Each row is a point. The last column is the point's height on a tilted bowl or saddle (a function of degree 2), plus a little noise. Count its main directions that bend up, bend down and stay straight.

Points, 11 rows:
[[ 33 -12 -35]
 [-12 -44  -6]
 [ 60  13   9]
 [ 39  -7 -30]
 [  7 -10 -60]
 [ -3  21 -40]
 [-15 -18 -53]
 [-38   8 -26]
 [  5 -14 -57]
 [-38 -33 -15]
 [-22   1 -53]]
Directions: 2 up, 0 down, 0 straight

Points:
[[ 17 -28  -7 -12]
 [ 47  15   2  17]
 [-22  34 -31 -18]
 [-16 -18 -43  -1]
 [ -7 -53  11  -7]
 [-40  28 -24 -18]
 [-60  59 -16 -60]
 [ 32  27  14  11]
 [  6  38   0  -8]
 [-23   5   5  -2]
 [  5 -22   2  -5]
 [  1 -30  11  -5]
 [  0 -13  22  -1]
 [-21  37 -20 -21]
 [ 30  -7   6  -1]
 [ -7  16 -22  -6]]
Directions: 1 up, 1 down, 1 straight

Points:
[[ 27  21 -31   0  17]
 [  3   1  -8  -4   4]
 [-51  -1   2  24   5]
 [  7 -21  30  23  19]
 [ 20  27 -18  -1  10]
 [-24 -59  53  -7  60]
 [  7 -15 -22 -37  19]
 [ 35 -30  -1  20  13]
 [ -4   1 -13  31   9]
 [-19  21  -1  -7   7]
 [-20  23  15  -3   7]
 [ -9  -9  35  17  18]
 [ 11  16   2 -31   9]
 [-27  -2 -33  20  14]
 [ -2  -3 -19  -6   7]
 [-30 -26  28  23  20]
 [  3  13 -13 -29  12]
 [ 37 -33 -11 -20  14]
 [-11  11  -3 -14   6]
 [  6   7  10  14   4]
 [  1  18  26  56  27]
 [ 25   5   0 -60  23]
 [ 51  -6  15  -4   3]
 [-15  12  17 -36  16]
 [ 27  47 -35   7  31]
 [ -4 -41 -20 -26  22]
 [  7 -31 -26   6  15]]
Directions: 3 up, 0 down, 1 straight

Points, 40 rows:
[[  2   4   9   5 -48  22  16]
 [ 21  12  24 -11  45 -15  32]
 [  9 -15  -8   6  -2  27   9]
 [ -5  11  -4 -49   7  29  20]
 [ -2   2  35   2 -20  21   5]
 [ 30  23 -17  47   6 -10  34]
 [  5 -11   9 -16  19  60  38]
 [ -8 -23  31  50  29 -12  32]
 [ 14  13 -26 -55  -5 -39  41]
 [ 20   8   9  -7  -6   9   7]
 [ 14   6 -33 -28   2 -17  14]
 [-15  46  -8 -59  -9 -29  40]
 [-43 -27  -7  21  13  14  23]
 [-13  33  15 -40 -33 -16  27]
 [-22  39 -11  -2 -10  -2  11]
 [ 30   4  43 -28  -1  -4  18]
 [ 10   2  30   4  14  -7   8]
 [ 35 -33 -10 -20   1  23  29]
 [ -9 -29  -6 -37   3 -32  24]
 [ 32  49   2 -36  24 -16  45]
 [  4  37  37  51   2 -40  60]
 [ -2  31   2 -26  13  27  17]
 [ 17  40  21  -4   8 -34  35]
 [-19 -17  11  -9  29 -32  23]
 [ -3 -22  27  -8  -3  38  12]
 [  1  50 -32   5  -9   6  16]
 [ 58  -6   1   6  14  -1  36]
 [ -2   3 -32   3  -2   7   3]
 [-41   1 -26 -36  -1 -17  17]
 [ 35  16 -41  29  -1  20  32]
 [ 20 -33   7   1 -32  22  15]
 [-17  44  -1   0   9 -23  21]
 [ 20  34  14 -23   6  -8  21]
 [ 19 -17   0 -14  27 -13  16]
 [ 27   9 -39   0  23  33  26]
 [ 23  -8  -4 -13  22  33  22]
 [-18   9 -16 -21  -1  16   4]
 [ 34  37   4 -23 -22 -12  33]
 [ 17   6 -47  17 -26  31  32]
 [  4  19  32 -26  11   6  15]]
Directions: 5 up, 0 down, 1 straight

Points:
[[ -9  -4  -6  26  -3 -17   4]
 [-31  -8  -4 -30  27  -6  37]
 [ 43  19 -19  23  -7 -26  14]
 [ 27   6  13  13  14  -3  19]
 [  2  -8   2  -2  14 -26   6]
 [ -1   7 -37   3 -55  30  23]
 [ 21  21 -11  18  40   2  23]
 [-24   8   0 -27   1   9  11]
 [  4 -28   2 -15  -1  13   3]
 [-14   7   1   3  -7  23   0]
 [ 18 -10  11   0  19   7  19]
 [-45   3  35  -6 -34 -28  60]
 [-23   3 -10   2 -18  20   5]
 [ -5 -18  10 -28 -21   9   1]
 [  3  22 -24  10 -20  -2  13]
 [  3 -28  15  36 -15  10  37]
 [  9   3 -13  32  -4 -25  -9]
 [-32  15  32  15   3 -31  27]
 [-30  18  -5  -1 -10  -8  23]
 [ 14 -14 -11   0  17  -7  15]
 [  1  -1   4  -1  -1 -13   4]
 [  2  -3 -23 -16 -32  14   7]
 [-10  -1  15 -24  -1  36 -17]
 [ -2 -16  24  -7  16  -6  27]
 [  2  39   1   9 -10   4  15]
 [-13   9 -54   5  -5   2  37]
 [-17  -2   2   8   3 -11  12]
 [-18 -32 -25  12 -32 -19  53]
 [ 16 -10   4  12  11  -1  13]
 [ 16  27 -39   5  -9  -5  27]
 [-20   5 -60   8 -29  21  41]
 [  9 -34  13  25 -11  26  24]
 [  5 -12 -13   6 -29  -8  17]
 [ 18  -4 -29   5  17  -2  18]
 [-14  10   8  33  -3  -6  12]
 [-16  38 -30  -2 -32 -22  44]
 [ 14  -7 -12  -1   4  -8   9]
 [ 10   9  -2  10  -1   2   3]
 [-27   5   3   3   2 -17  17]
 [-13  -8  16  33   7 -37   0]
 [-32 -16 -16  -4   0   2  28]
 [ 30  -9   1 -29  -2   0  18]
 [ -4 -13   8   0  -6  15   4]
 [-17   3   5 -22   3  39 -21]
 [ 15 -41  12  18  -4  -3  41]
 [ 23 -17  27  -1  18  15  36]
 [  3  -1  31  16   7 -14  23]]
Directions: 4 up, 1 down, 1 straight

Points:
[[ 16  -6   1 -17  11  -9   3   3   9]
 [-10  23  -3   1  10 -21 -13 -28 -10]
 [ 27   1  11   8  -9 -33 -10 -36  25]
 [-20 -34  15  -4  -7   2  -7  -4 -24]
 [-21 -22 -12   2   0 -19   9  16  -5]
 [  1  13 -50 -12 -14  12  17  25 -10]
 [-30 -11  16  35 -26  -5  13   9  11]
 [  2 -16 -10  19  31  60  20  27  32]
 [ 34 -13  -1 -16 -30 -14   1  35   2]
 [-19  -6  17  25   3   6 -45   4  16]
 [-17  23  23 -19 -10  31   0  30  27]
 [  5  -9   5 -18  -1  34 -27  -6  28]
 [  4  -1 -25 -14  23 -22   1  -6  16]
 [  0  24 -11  -1   7  -9  -7 -18 -16]
 [  7  13  -9   6  -4   8   8  -9  -2]
 [  0  13  23 -22  43  -6 -27  -6 -16]
 [ 15  19 -18  19  16  -6   4 -11 -13]
 [-29   7  20   8  32 -27 -18 -16   1]
 [-29  10 -10  24  -3  12  13 -30  20]
 [  7   2  -7  16  20  -7  23  13   7]
 [  0  12 -10 -23  11   6  -4 -43   7]
 [  1  21 -18  20 -34 -12  -8 -24   4]
 [ 16  17  20 -38 -31  17  -8 -13  36]
 [-16 -22   0   0 -21  35 -16 -15   6]
 [ 31 -25  -9 -17   2  22 -26  10  29]
 [  8 -11   8  11  11 -21  10  11   8]
 [-26 -31  -6   4  16 -26   7  -3   5]
 [-38   8  14  10  20   9  19  13  20]
 [-20 -15 -28  26 -20   6  -4  18  -5]
 [-21 -17  14  14  15  25   0  -8  -8]
 [-44  11  -6 -13  11   6   3  -1  21]
 [ 16 -12 -15  -8 -34   2 -29 -15  29]
 [ 17 -13  14 -21  -9 -13   0  15   6]
 [ -6  -2  -2   4  -3 -54 -21   9  52]
 [ 22  -7  10 -29 -23   5   4   4  13]
 [-37  -7  26 -35 -20  -2   6  13   2]
 [-27 -11  15 -20 -17   2 -12  34  -1]
 [-12  24 -11  15  33  -9 -12  31 -21]
 [ 13  30 -18   8  33   1 -38 -16 -60]
 [  3  35   6  18 -21  41  20  -8  46]
 [ 24 -15  37  -5   3  -6   6  13   4]
 [ 13 -13 -17 -14 -18  10 -36  -6  30]
 [ -5   5   4  -5 -11   8  31 -22  13]
 [-21 -23 -18   7  17   4  36 -47  33]
 [ 16  12 -26   5 -13  -8  -2  27  -8]
 [  8  15   0 -29   3  12  21 -12  18]
 [  6  18  -5   6 -17 -21  -9  -8  -2]
 [ -4 -20   6  -9  -2 -11   3 -27   1]
 [-10   0  19  -5 -44 -13 -13  -3   1]
 [  7 -19 -32 -12 -56   0  31 -27 -21]
 [-20  11 -10 -19  11 -13  29   1  18]
 [ -3   1   2 -20  19   4  10 -12   9]
 [  7 -23  15  18  -8  -6   4   8   0]
 [-11  13 -11 -41   4 -28  19   7  23]
 [ 15 -10  -8 -14  18  -5  14 -20  18]
 [ 13  17   3  15   4 -16   1   4  -8]
 [  5 -12   2 -28  -8 -32  16  18   7]
 [ -8 -26   1  23 -21 -13 -25  20  12]
 [ 15  14  -8 -13  16  -2 -10  -3  -8]
 [-26  -6  13 -27  -8 -25  -1  -8  15]
 [  9 -17 -10 -34 -11 -21  -1   1  24]
 [ 22  -1 -12 -18 -23   2  27  -7   6]
 [ 10  22   4   1  13  11   9  -6 -10]]
Directions: 4 up, 2 down, 2 straight

Points (76 x 9):
[[ 14 -20  26 -41 -10  22  21 -41  51]
 [-37 -32   6 -11  -2  32  47  -6  49]
 [-21  11 -12 -16 -11  -1  41  13  42]
 [ 14  -2  43 -12 -14  13  15  -1  19]
 [ -7 -12 -14   8  20  -1 -28 -23  16]
 [ -9  60 -19 -12  22  25  -1 -26   5]
 [-30  19 -17   5 -16  -7 -22  24  17]
 [-31 -35 -17  -4  -5  28  27 -12  34]
 [ 27 -11 -22 -22 -16 -28  35  22  18]
 [-19  -7  26   8  12  12  13 -29   5]
 [ 35  -9 -12  46 -15 -21  11 -40  52]
 [ 43  -9  -6 -22   1  -7 -14  -8  13]
 [ 22  14  14 -11  26 -18  31  32  27]
 [-28 -20  21   5  26 -14  10 -36  -8]
 [  2 -15 -15  34   1 -17 -27  -8  23]
 [ 22 -18  -9  12   8 -17  31  12  11]
 [ -2  28 -23   2  23   3  -4  -1   2]
 [ 24   6   5   0  27  15  13  12   8]
 [  6  11   6  15 -51   4   9   8   8]
 [ 10  34 -21 -19 -16   5 -29  -9  22]
 [  3  21  14  20  15  12   1 -34   1]
 [ 18 -11  51  13  51  23 -40 -13  42]
 [  1  17   3  17 -18   1 -16 -20   8]
 [-23  -5  -9  29   6  -1  -6   6   2]
 [-27  -6  -2   2 -22  25  20  -8  21]
 [ 27  -4  -1   5 -17 -12   0  16 -10]
 [-25 -12  54  -1 -22  39 -20  26  24]
 [-21  14  22   6  14  27   8  37  30]
 [ -1  -6   8  31  18  -3 -13  16   1]
 [ 22   1  -3 -15  -3  19  17   6  13]
 [-11 -33 -10  21  10 -51 -21 -27  53]
 [-31  -7 -25  37  -6   3  -2 -18  12]
 [ 14 -33   6 -22  -1  -7  19 -22  21]
 [ 10   5  22   6  54  12  21 -15   6]
 [ 19   5 -17  14  -9 -19 -22 -14  19]
 [ -8 -11 -12  16  17 -20  -2  13  12]
 [ 27 -25   0   4  20 -18 -29  50  18]
 [ 24  40   6 -15 -36 -48  -2  30  43]
 [-11   5  21  56  26  12  33  -7  16]
 [-12 -20 -12  38  -5  14   1  -1   9]
 [ 16  -2 -30   0 -23  -3   3 -14  22]
 [ 24   9 -11 -23 -10 -18  -3   6  12]
 [-33  -3  16  -2 -12  30  -1 -14   8]
 [ -6 -13  14 -24  31 -17 -24  -6  25]
 [ 46 -12   4 -17   2   6 -25  14  -4]
 [ -6   2   9  -3  42  16  -3  30  23]
 [ 29 -55 -24  -5  16   9  -5  28  24]
 [ 14 -14   1 -30 -25   5   6 -51  49]
 [ -3 -16  -6 -10   4  26 -39  -6  20]
 [  6  -5   9   2  22 -13   3 -15   3]
 [ 45   2 -27 -22  13  26   2   3  25]
 [-20 -24 -11  -8  11 -31  -2  -5  20]
 [-19   0 -12  20  27   9  12  33  17]
 [ 30 -19 -47  29  -8 -10  -2  -9  34]
 [ 15  26 -14   2 -21  10  38   6  32]
 [-32 -22  19  11 -41  37  25 -33  50]
 [  4 -27 -27   0 -28  17   3  33  -4]
 [ 16 -14  -9   4 -41  33 -26  -3  -4]
 [-29  52   8  -3 -38 -19 -10  -4  47]
 [  2 -26  29   2   2  23   9  -9  18]
 [ 22 -27   9  -3 -25  13  30  20   1]
 [ 21  -2  37   1   2 -10  30   7  15]
 [  0  30   0 -36 -29 -43  19  12  60]
 [ -9  -5 -16  27 -16 -40 -19 -10  39]
 [-15  -6   1  -1  -3  35 -22  12   3]
 [-24 -21  25   4 -12  35 -39   9   8]
 [  7 -21 -51  -1  29 -11  24 -15  39]
 [ -7 -28 -13  -2  -5 -31 -11   1  25]
 [ 46  -3  -5   3 -11 -15  24  37 -18]
 [  9  24 -21  -4   1  -3   0 -13  11]
 [-20  34  15 -17 -18 -34   5  26  56]
 [-22   1 -10   0  -8   9 -16 -28   7]
 [-13   3 -11 -10  25 -20   8   3  11]
 [ 13  16 -15 -15  45  -5   8  -7   9]
 [ -1   9  -2  19  -5   9 -24   3  -4]
 [-30  18  -1   7   2   4  30  13  24]]
Directions: 5 up, 1 down, 2 straight

Points:
[[-15   9  22  15  -8  -7   1  17   9]
 [  4 -26   0  23  30   1  17  38  13]
 [  6 -13  36   4 -11 -27  21   7  -1]
 [ -4   4  33 -12 -47  21  -5  14   2]
 [-10  10  -7  27 -24 -10   8  -3  11]
 [-12  20   5  25  -9  -2 -25  -4  -6]
 [  0  29  20 -10 -25  44  23  -9  48]
 [  9 -11   6  19   4   6 -18  15  -7]
 [ 24   5   0  -6  -3  -4  -1 -21  17]
 [-18 -10  13 -34   0  -2 -15  -8 -10]
 [ 36   1 -11   0 -10  -1  17   2  30]
 [ 12   5   8  10  -4  40  -4  -5 -12]
 [ 33   1 -10   4  20  -6  10  28  27]
 [ 18  15  18   1 -34 -23 -10 -27  17]
 [-10  32  -2  25  -8   9  -3   1  18]
 [ 21  25  -2  -8   9  23 -23  15   7]
 [ 40   0  -8 -18   2   1 -14  27  35]
 [-11  -4  17 -16 -10 -29 -20   6 -13]
 [ -3 -20 -27 -17   7  -8  10 -16   1]
 [-20  -9  -3  10  21 -12 -10  -7  -2]
 [  5  -1 -25  -5  10   9 -26 -19   5]
 [  0   2  23  -6  -6  39  43 -16   9]
 [  4  31  -3  -4   0 -29 -38  12 -42]
 [ 17   3 -13  -3  -4   5  -6   4  -1]
 [  6   1 -29   5 -13  -5 -13  11  -7]
 [  7   4   1  41  -2  -8  14  -6 -22]
 [ 11 -17 -32   7 -27 -15   7 -10   0]
 [ 38   1 -19  21 -13 -25  10  -2  16]
 [-32 -17   2  -5  21  -8   2  17  21]
 [ -5 -24  -4   0 -14 -22 -17 -15  13]
 [-11  23   1   9 -23 -36 -15 -31   1]
 [  0  14 -15  11 -13   9 -11  -9   0]
 [ 16 -17 -10  28  18 -33 -16  46  14]
 [-21   5   3  34  15 -27   2 -15 -30]
 [-11   3  13   0 -31  -1 -33   1  -1]
 [ 14  -2 -21  40  -7 -16  20  10 -15]
 [ -6 -12  22   4   8  -4  15  31  16]
 [-15 -12 -17  -3 -14 -13 -18  27   4]
 [ 10  14  -1  11  26  35 -37 -15 -14]
 [ 32  -9 -39  56  -4  19  11  12 -51]
 [  9 -27  11  18 -15  19  -6  10 -24]
 [  9  -8  15 -21 -13  -3  17 -12  -2]
 [-11   8  25 -11  16 -19  10  11 -16]
 [-16   9  33 -15  28  15  -1  -1  -7]
 [  8  23  17  -9  19   3  -7 -36   4]
 [-21  -2   4 -17 -11 -10 -11  15  -8]
 [ 20  33  -3 -19  19  23  14  -7  25]
 [-15  41  19 -60 -12  -6   1 -26 -60]
 [  0  -9 -18  -4   1  -9  14 -17  -2]
 [-23   3   2 -32  10  29 -13  -5 -26]
 [ -3  -5  -3   8  -4 -13   9  -6  -5]
 [ 12 -16   7   3  -7 -24  20   7   1]
 [-17 -55  19  33  18 -28  -7  18  37]
 [-20  -8  -5  18 -30  18  23 -10  -2]
 [-33   2  -6  13  30   3  13  -9  -1]
 [  3 -45 -24 -13  30  33 -10  32  14]
 [-22  21  10 -23 -12 -15  12 -24  -4]
 [ 18 -17 -32  29  33 -17 -26  37  16]
 [ -2 -30  11  21 -14   9  -8   3 -20]
 [ 22   2   1   1   3 -12 -35  17   5]
 [  3  -4  11 -25  23  10  11 -19  -4]
 [ -4  -5   0 -20 -35   7  22  10 -18]
 [-31  17  -4 -22 -10 -25  20   9 -18]
 [-45   2 -32  -4  -7 -10  12   7  13]
 [ 10   5  -6  35  -3  -1 -15   8 -21]
 [ 11  -4  -8 -10  18   4 -22  15   7]
 [-15  -8   9  36 -18  -7   7  28  10]
 [  2  36  14  -8  34 -13 -31  17 -43]
 [ -8  31  14  16  -2 -18  -7  -1 -13]
 [ 40  -6   1   9 -16  13  25  20  34]
 [-10 -25   9   4 -19  28  -7   1 -29]
 [-11 -29  13 -43 -43   4   5  17 -52]]
Directions: 3 up, 2 down, 3 straight
